Every row gives one point. The points of each table are mixes of a few directions, plus a little noise. Count the directions of each table, and those that both share. Where both have some left over, give the other angles between the two spaces (their principal angles), to ten degrees, smallest first.
In the rows, zero is written as 128.

First, 4 rows:
[[ 91 138 148]
 [ 96 138 148]
 [176 105  80]
 [149 131 135]]
Second:
[[122 140 129]
 [153  75 122]
 [ 99 190 135]
 [138 107 125]]
Directions: first 2, second 1, shared 0; angles 50

First:
[[114 114 114 124 131 128]
 [172 173 171 141 120 129]
 [ 62  60  64 109 140 127]
 [121 121 121 126 129 128]
 [174 175 173 142 120 129]
 [125 125 125 127 129 128]]
Second:
[[149 143 115 146 143 178]
 [154  72 151 140 114 155]
 [149 142 156  73 177 142]
 [132  82 147 132 107 119]
 [128 135 149  85 152 110]
 [116 142  85 190  95 142]
 [104 163 101 139 121 106]
 [ 90 164  99 139 111  83]
 [131 110 148 107 132 116]]
Directions: first 1, second 3, shared 0; angles 70

First, 8 rows:
[[122 138 122 130 129 128 127 126 136]
 [ 58 241  66 147 143 122 119 102 214]
 [184  38 177 113 116 132 135 149  60]
 [120 141 121 130 130 127 127 125 138]
 [142 105 141 124 125 129 130 133 110]
 [140 109 139 125 125 129 130 133 113]
 [117 146 118 131 130 127 127 124 141]
 [141 107 140 124 125 129 130 133 112]]
Second (9 x 9):
[[111 118 150 119 122 107 162 154 147]
 [136 111 113 144 126 131 129 131  88]
 [193 131 106 158 163 113 118  86 131]
 [182 170 108 146 158 146  89 104 129]
 [144 178  77 166 160 116 119  92 152]
 [ 65  90 156  90  89 128 140 136 139]
 [149 145 116 149 139 136 130 153  96]
 [ 74  92 150  98  91 136 136 145 117]
 [ 98 117 175  83 103 139 128 152 152]]
Directions: first 1, second 5, shared 1

First:
[[ 87 119 206 140 108 151 133 236  74 147 155 120]
 [143 126  73 116 141 122 124  66 162 132 111 123]
 [152 139 111 130 133 112 127  88 144 105 120 141]
 [152 137  97 126 136 113 126  76 152 110 116 137]
 [110 123 158 132 120 138 130 172 107 138 139 123]
 [122 117  92 115 136 136 125 105 146 150 119 113]
 [156 138  96 126 137 111 126  71 154 107 115 140]
 [102 125 192 140 112 141 132 209  86 134 149 127]]
Second:
[[ 73  78  94  60 135 133 119 126 111 139 175 173]
 [145 151  94 169 142 141 214 174 104 148 162 170]
 [132 159 137 126 129 153 174 126 129 134 112 117]
 [120 112 137 110 121 114  86 112 138 122 124 119]
 [140 142 146 156 136 167 146 131 116 108  86  94]
 [147 140 157 132 111  96  79 104 159 123 105  98]
 [149 144 121 132 110  63 114 128 158 155 165 155]
 [120  98 139 138 138 157  91 124 111  96  95 100]]
Directions: first 2, second 4, shared 0; angles 60, 70

First:
[[127 204 134 134 129 139 133 135 145  90  80 125 199  74 160 106 145 138]
 [ 72 129 124 138 146 174  68 136 109 118 141 142 147 160 158 150 125  86]
 [134 184 122 108  88 109  78 160  79 129 129 141 152 113 161 105 136 156]
 [153 105  99 121  95  93 146 138  66 128 114 152  82 121 108 143 114 163]
 [116 142 143 145 161 155 152 111 183 109 109 111 165 112 131 125 137 106]
 [135  78 111 133 128 118 157 119 108 130 126 139  81 140  99 154 114 131]
 [127 150 146 125 134 134 117 127 157 135 139 113 152 126 139 109 138 122]
 [111  45 124 131 145 138 120 114 125 159 175 130  63 191  99 161 110  97]
 [178 116 148 117 125  92 180 113 178 154 140  98 110 116  96 100 134 152]]
Second:
[[119 122 113 116 137 116 139 116 112 137 115 129 139 138 109 135 129 116]
 [137 123 116 104 137 103 148 112 111 135 120 116 145 144 116 145 127 116]
 [118  78 182 142 157 116  96 110 156 121 168  59 128 193 118  75 140 115]
 [ 84 148  70 129 121 150 140 133  96 147  78 200 129  90  93 144 125 119]
 [105 140 121 152 116 160 112 145 134 127 119 164 111  99 128 116 128 137]
 [142 124 120 105 135 103 147 114 114 133 124 113 143 143 122 146 127 120]
 [203 172 173 146  84 150 117 172 174  91 174 121  98  75 222 146 119 182]
 [ 60 122 111 165 131 172  98 138 129 138 106 176 111 112  93  90 133 120]
 [183 123 146  93 134  82 154 112 126 122 149  74 148 157 150 156 126 128]]
Directions: first 4, second 3, shared 0; angles 40, 60, 70

First:
[[ 88 144 142 126  97 118 176 161 120 129  97 180 124 148 104  97 134 120
  128 119 145 156 142 127]
 [140  78 140  88 165 143  69 106 124 158 181  76 125 147 172 171 106 141
  124 123 128  96 108 138]
 [194 155 131 162 129 178 112 109 200 159 100 152  81 124 152 167 104 107
  104 135 132  94 128  67]
 [ 98 142 148 122 133 100 150 146  74 115  79 149 107  97 114  91  91  86
  115 149 123 161  98 113]
 [117 111 112 119 148 117 134 123 100  90 191  65 186  78 108  98 154 169
  132 123  92 123 126 191]
 [169 130  97 144 112 102 120 101 113  97 108 117 118 117 127 155 140 121
  147 153 105 125 137 120]
 [ 93 112 149 102 110 149 173 158 140 140 170 141 152 142 112 103 145 163
  117 100 128 125 149 168]
 [124 152 105 160 131 117  90 120 153 136  98 144 131 170 135 141 149 118
  157 121 170 142 137  99]]
Second, 8 rows:
[[134 176 103 133 138  99 138 109 105 134 104 160 123  94 128 130 123  81
  119 138 116 116 121  86]
 [118  22 178  99 107 180 123 158 153 117 180  62 134 177 122 120 131 203
  145 122 148 146 132 210]
 [136 191  95 133 142  89 142 102  95 136  97 172 121  81 129 130 121  64
  115 143 112 111 119  73]
 [121  82 155 140 116 167 103 156 174 121 150  91 138 186 131 131 141 198
  141 102 145 147 145 175]
 [132 174 107 146 137 109 126 118 125 133 105 155 127 114 131 134 130 104
  122 126 121 122 130  94]
 [130 135 121 115 131 115 141 118 107 130 125 137 123 105 126 125 121 102
  124 141 122 121 119 116]
 [121  50 164 102 113 164 128 148 141 120 167  81 131 159 123 121 128 177
  140 127 141 141 128 187]
 [134 193 100 155 140 102 124 115 124 135  96 165 127 110 133 136 130  95
  119 124 118 119 131  81]]
Directions: first 6, second 2, shared 0; angles 30, 40

First, 8 rows:
[[109  89 142 128 120 104 184 123 131 110  81 111 115 135 119 169 138 150
  120 148 138 123 126 136 166 109 108  96 120 118 124 156]
 [ 92  30 132 135 155  57 171  88 136 111 117 169  91 138 118 189 152 120
   89 113 111 128  88 129 181 130  97 114 112  85 115 170]
 [173 189  85 104 162 120  83 172 137 157 187 156 165 106 152 103 149  94
  123  97 118 138 127 114 124 198 136 205 123  94 110  75]
 [151 186 127 122 111 166 113 156 124 136 126  98 151 121 134  98 116 135
  150 140 141 127 154 128 103 127 143 134 136 150 134 105]
 [100  84 139 154 132 133  91  74 120 125 158 162  97 141 118 114 109 112
  122 107 107 129 105 126  97 106 138 113 136 147 141 148]
 [120 146 157 134  84 171 156 133 119 114  74  69 130 136 118 121 106 167
  155 169 153 119 158 139 116  78 134  77 137 172 145 142]
 [109  88 137 132 130 104 156 111 130 117 109 132 112 134 121 155 135 134
  116 132 127 126 117 131 151 117 115 110 123 118 126 151]
 [170 214 105 115 129 169  70 167 126 154 172 124 165 112 145  74 120 111
  148 117 129 134 149 120  87 160 154 175 137 140 129  77]]
Second:
[[132 128 124 133 115 133 123 135 122 131 136 129 138 131 123 120 122 118
  126 140 132 128 139 126 128 111 132 131 107 127 128 143]
 [ 73 138 141 127 173 113 156  51 127 103  88  95  74 135 135 175 133 223
  141  69 141 113 102 134 135 174 154  75 206 190 130 101]
 [175 203 108 117 164 171  99 131  90  88 143 117 174 123 159 123  79 164
  153  76 115 116 137 110 124 184 139 168 190 160 127  79]
 [144 156 116 134 123 152 114 130 100 113 141 121 157 134 131 120  95 138
  136 123 133 121 150 117 128 121 143 138 123 148 128 137]
 [ 99  95 142 124 131  95 147 119 162 152 112 132  88 123 120 139 170 122
  117 135 130 135 106 142 128 131 119 107 127 111 127 124]
 [166 116 126 133 107 151 118 159 108 111 140 143 167 131 128 112  96  90
  126 152 111 129 142 121 132  97 106 154 104 105 131 151]
 [220 172 109 110 140 173  88 192 105 102 159 151 203 113 158  96  86  82
  139 118  88 132 136 112 122 161  95 210 150  93 127  87]
 [100  33 158 134  99  89 162 133 167 150 103 150  88 130 104 138 169  79
  102 178 119 141 104 147 136  78  88  99  87  77 132 168]
 [103 129 123 137 110 118 128 121 133 152 136 121 117 133 113 122 142 129
  123 145 151 129 142 130 125 105 152 110  91 138 126 152]
 [ 69 109 133 131 119  85 144 107 167 179 122 119  74 127 107 134 187 134
  115 143 159 135 121 143 123 118 153  88  96 131 124 140]]
Directions: first 3, second 4, shared 1; angles 50, 90

First:
[[108 143  36 119  96 122 152 100 116  91 160 177 186 110  65 143 170 167
  173 170 150 156 151 188 138 177 129 116 158  99 123 187]
 [160 148  90 148 113 104  99 110 138 121 166  84 120 171 142 119 189 113
  150 151 128 149 133 126 151  93 148 125 154 150 130 153]
 [116 117 198  92 159 171 147 136 127 131 116 157 127 107 149 128  47 138
   98  63 112 117  94 108 134 129  98 136 155 102 120 101]
 [127 125 123  99 132  94 113 100  73 169 122 134 101 120  72 160 167 137
  139 158 158 126 192 111  90 178 161 115  69 142 144 135]
 [ 78 100 155 128 130 168 148 148 147 127  91 166 177 108 158 113  59 112
  102 120 110 107 118 119 134 148 102 141 132 128 113 107]
 [111 132  65 165 106 130 154 146 154  84 129 147 171 118 113 115 136 142
  148 156 129 135 109 180 138 134 112 130 143 113 120 143]
 [158 122 194 133 120 122 117 151 152 156 104  93  72 114 174 132 127 104
   94 107 113 105 114 111 106  71 141 128  82 125 139 108]
 [166 135 147 168 158 103 107 157 130 133 120  65  66 162 142 112 134 115
  121 114 127 120 102 106 119  88 130 134 102 157 138  82]
 [129 130 144 100 138 137 115 103 114 140 146 130 132 143 136 130 123 124
  127 114 125 137 138 102 143 133 131 128 157 135 125 136]]
Second, 9 rows:
[[190 140 123 168 106  68 110 161 148 135 112  63  42 127 127 149 212 124
  126 153 135 114 134 154  80  63 167 115  46 128 153 124]
 [113 125 133 134 147 131 119 113 104 146 134 122 135 145 121 106 103 115
  133 130 135 133 130  94 142 156 121 136 131 158 127 109]
 [163 135 162  45 139 100 118  98  73 161 131 144  63 102  72 202 177 169
  125 109 151 126 187 127  73 147 169 102  87  93 149 152]
 [135 119 154 143 130 128 128 155 147 131 103 114 108 123 152 126 117 117
  109 119 117 110 115 126 114 102 127 131 103 128 130 107]
 [149 151 117 174 145 128 133 133 132 110 161  93 111 147 125  80 104 132
  146 107 133 147  64 128 162 110 100 139 158 137 130 105]
 [ 60  99  91 134 101 158 133 126 154 117 105 173 228 133 159 116 110  97
  124 175 111 120 160 128 150 163 121 138 152 150 104 147]
 [127 140 133 113 136 149 104  80 117 140 179 116 154 169 155  97 114 106
  140 114 122 156 121  82 185 128 121 136 202 156 118 143]
 [130 133 109 150 131 124 157 156 133 100 117 139 120 103  98 128 118 157
  135 124 136 125 100 169 113 132 112 127 113 103 131 116]
 [ 87 108 131  90 117 166 150 129 144 110 110 190 190 104 142 147  96 135
  114 122 111 120 142 144 132 150 115 128 161 100 110 149]]
Directions: first 6, second 6, shared 5; angles 30

First (9 x 32):
[[117 129 138 142 139 117 124  79 158 119  79 190 111 133 184 123 133 161
  122 147 124 136 142 149 107 132 134 159  97 159 108 156]
 [124 128 132 133 132 123 127 108 140 124 108 153 122 130 150 126 130 141
  126 136 127 131 134 136 120 130 131 140 115 140 120 139]
 [149 127 110 102 107 148 136 220  70 146 221   7 160 118  20 139 118  64
  138  93 135 114 101  90 168 120 117  69 188  68 166  75]
 [127 128 129 129 129 127 127 123 131 126 123 134 127 129 134 128 129 131
  128 130 127 129 130 129 126 128 128 131 125 131 126 131]
 [125 129 131 132 131 125 127 115 136 125 115 145 124 129 143 126 130 137
  126 133 127 130 131 134 122 129 130 137 119 136 122 136]
 [116 128 139 143 139 117 123  75 160 118  75 196 110 133 189 122 134 164
  122 148 124 136 143 149 105 133 134 161  94 162 106 158]
 [143 127 115 109 113 143 134 196  86 141 196  40 151 121  50 136 120  82
  135 102 133 117 108 100 157 123 120  85 172  84 156  89]
 [129 128 127 127 128 129 128 131 126 128 131 124 129 128 125 129 128 126
  128 127 128 128 127 127 129 128 128 126 130 126 129 127]
 [123 128 133 135 134 122 126 104 143 123 103 159 120 131 156 125 131 145
  125 137 126 132 135 138 117 130 131 143 112 144 118 142]]
Second, 11 rows:
[[156 126 133 143  62 166  68 156 148  69 112  73  78  97 154 131 130  83
  142 156 114 112 121 158 144 145 141 183  77 129 158 118]
 [128 128 128 128 127 128 127 128 128 127 128 127 127 128 128 128 128 128
  128 128 128 128 128 128 128 128 128 129 127 128 128 128]
 [163 126 134 147  45 176  53 163 154  54 107  59  65  89 161 132 130  71
  146 163 111 108 119 166 148 149 144 197  64 129 166 116]
 [121 128 127 124 144 119 143 121 123 142 132 141 140 135 122 127 128 139
  125 121 131 132 130 121 124 124 125 115 140 128 121 130]
 [ 92 130 122 109 213  79 205  92 102 204 149 199 193 168  94 124 126 187
  110  93 146 149 137  89 107 106 111  57 194 126  89 140]
 [110 129 125 118 170 104 166 110 115 166 138 163 160 148 111 126 127 157
  119 110 137 138 133 109 118 117 120  93 161 127 109 134]
 [118 129 126 122 153 114 150 118 120 150 134 149 147 140 118 127 127 145
  123 118 133 134 131 117 122 122 123 107 147 128 117 132]
 [118 128 126 123 152 114 149 118 121 149 134 148 146 139 119 127 127 144
  123 118 133 134 130 117 122 122 123 109 146 128 117 131]
 [143 127 131 136  91 149  95 144 139  95 119  98 100 111 143 130 129 103
  136 143 120 119 124 145 137 137 135 159 100 129 145 123]
 [146 127 131 138  84 153  88 147 142  89 117  91  95 107 145 130 129  98
  137 146 119 117 123 148 139 139 137 165  94 129 148 121]
 [112 129 125 119 167 105 163 112 116 163 138 161 158 146 113 126 127 155
  120 112 136 137 132 110 119 118 120  96 158 127 110 134]]
Directions: first 1, second 1, shared 0; angles 90

First (9 x 32):
[[130 129 125 124 129 130 128 131 127 125 125 130 132 127 125 125 128 130
  129 129 130 129 130 127 129 124 126 127 125 128 125 127]
 [152 137  92  82 141 151 122 156 116  91  91 149 168 119  97  94 128 153
  133 137 149 137 154 122 142  89 110 116  92 134  98 122]
 [162 141  76  62 147 161 119 168 111  76  75 158 185 115  83  80 127 164
  135 141 158 141 166 119 149  73 102 111  76 137  85 119]
 [115 123 148 153 121 115 131 113 134 148 148 116 106 133 145 146 128 114
  125 123 117 123 114 132 120 149 138 135 148 125 144 131]
 [107 120 160 169 116 107 133 103 138 160 160 109  93 136 156 158 128 106
  124 120 110 120 105 134 115 162 144 139 160 123 154 133]
 [162 141  77  63 146 161 120 168 112  76  76 158 184 115  84  80 127 163
  135 141 157 141 165 119 148  74 102 111  77 137  86 120]
 [117 124 144 149 122 118 131 115 133 144 144 119 110 132 142 143 128 117
  126 124 119 124 116 131 121 145 136 133 144 125 141 131]
 [ 75 107 209 231  99  77 141  65 154 210 210  81  39 149 198 203 129  72
  117 108  82 108  69 142  96 214 169 155 208 114 194 141]
 [132 130 122 120 130 132 127 133 126 122 121 132 135 126 122 122 128 132
  129 130 132 130 133 127 130 121 125 126 122 129 123 127]]
Second, 11 rows:
[[ 88 146 155 137  86 133 136 116 154 167 157 147 105 163 145 186 126  89
  112 132  97 119 117 145 119 130 129 116 135 100 172 177]
 [100 144 138 138 125  96 112 133 113 138 165 134 125 125 123 121 139 102
  150 121 110 144 146 141 130 144 154 127 153 161 124 126]
 [142  97 138 127 140 118 129 142 127 114 114 108 140 101 127 108 123 134
  154 112 127 130 137 114 127 138 137 144 136 133 109 115]
 [153 139 102 117 128 172 141 110 140 122  96 139 125 150 130 143 121 158
   81 151 155 110 101 123 127 101  91 114  91  93 143 133]
 [155 119 106 123 165 112 115 140  97  95 115 113 149  96 111  73 133 154
  150 122 150 142 144 117 137 131 135 138 130 166  86  82]
 [143 146  94 125 164 113 108 133  89 101 130 127 142 110 107  76 140 152
  137 134 153 146 142 128 140 126 135 127 128 176  92  83]
 [ 66 108 203 149  82  83 129 144 154 174 182 122 112 127 148 173 127  51
  178  94  59 134 148 141 116 167 174 143 181 126 155 177]
 [ 92 124 161 141 119  82 114 144 120 143 171 122 125 114 128 125 135  87
  173 106  93 146 155 138 127 157 168 139 169 161 122 132]
 [130 169 100 123 113 172 137 100 139 140 120 158 112 173 132 163 129 142
   67 161 147 112  98 139 127  98  92 101  92  94 161 148]
 [193  33 144 113 155 143 152 154 148  88  51  73 158  73 134  95 102 169
  159  99 146 111 126  81 124 133 117 167 117  96  93 105]
 [146 186  69 116 130 184 132  92 125 125 109 165 117 176 121 145 132 167
   49 175 171 113  93 139 132  85  78  92  75 103 151 129]]
Directions: first 1, second 3, shared 0; angles 40

First:
[[142 140 113 127 133 118 130 130 129 128 122 118 123 127 129 117 126 133
  117 123 128 155 145 118 124 143 113 110 122 129 134 134]
 [ 82  76 152 147 120 130 142 145  87 112 165 143 178 129 117 153 165 160
  176 148 121 119  78 151 110 117 138 131 119 118 135 110]
 [141 137 111 128 134 114 133 133 125 126 125 115 128 128 128 117 130 139
  120 123 127 163 144 117 121 146 109 104 119 129 137 134]
 [ 92 101 170 131 114 161 118 119 132 132 138 159 131 129 128 157 127 106
  150 141 130  48  86 155 141  85 172 184 147 127 107 114]
 [161 159  99 120 137 111 128 128 140 132 111 108 109 128 131 106 117 128
  100 115 130 171 166 107 128 154 103  98 122 132 136 140]
 [143 159 145 109 122 161 102  99 180 151  96 144  75 128 141 130  83  68
   97 119 136  51 139 132 163  94 165 185 159 138  98 133]
 [137 127 101 135 137  98 145 145 103 116 137 106 151 128 122 114 149 165
  132 125 123 200 143 113 106 163  90  75 105 124 151 133]
 [138 121  88 142 141  82 155 157  85 108 146  97 167 127 117 109 163 189
  139 127 120 240 146 107  92 183  71  48  91 121 164 133]
 [124 138 159 115 118 166 104 102 168 146 109 154  91 128 138 142  94  74
  115 127 135  35 118 144 160  84 174 195 160 134  97 126]
 [ 82  93 178 133 112 166 118 119 128 131 143 165 137 129 128 163 130 107
  158 146 128  35  74 162 141  77 179 193 149 125 104 110]
 [164 157  92 123 140 103 134 132 131 127 114 102 116 127 129 102 122 139
  103 115 129 192 170 103 121 163  92  84 115 131 144 142]]
Second:
[[ 94 107 174 126 113 168 112 113 143 137 132 163 121 129 131 157 117  94
  144 140 131  29  87 158 149  76 181 198 155 128 100 115]
 [108 113 151 129 120 146 122 123 130 130 134 145 130 129 128 144 128 117
  141 135 128  83 104 144 135 104 153 159 139 127 116 120]
 [134 139 133 121 126 139 119 118 146 136 117 133 109 128 133 128 112 107
  117 125 131 103 133 129 140 117 140 147 139 131 118 130]
 [113 104 123 141 130 112 144 146  94 114 150 122 164 128 119 131 157 164
  152 136 122 167 114 129 107 144 110  99 110 121 144 122]
 [173 169  89 118 141 105 129 127 144 133 105 101 103 127 132  98 112 128
   92 110 130 186 179  99 127 162  94  89 119 133 139 145]
 [ 64  75 195 136 106 176 116 119 124 129 152 177 147 129 126 176 136 105
  173 152 128   7  53 175 143  62 196 212 154 123  99 103]
 [125 111 104 143 136  94 152 153  86 109 150 107 169 128 117 119 163 181
  147 131 121 210 130 117  97 166  87  68  98 121 157 127]
 [144 135 101 131 137 103 140 140 113 120 130 107 139 128 125 112 139 154
  123 123 125 190 148 112 112 160  95  84 110 127 147 134]
 [163 165 106 116 135 121 122 119 153 137 104 113  96 127 135 108 105 112
   94 114 132 148 166 109 137 143 114 116 130 134 128 142]
 [112 121 156 124 119 155 115 115 144 136 125 150 116 128 132 144 115 100
  132 133 131  62 107 145 145  94 163 175 147 130 108 122]
 [179 169  75 122 145  90 138 135 131 127 109  89 114 127 129  90 122 147
   93 109 128 224 187  91 116 181  74  61 107 132 151 148]]
Directions: first 2, second 2, shared 2
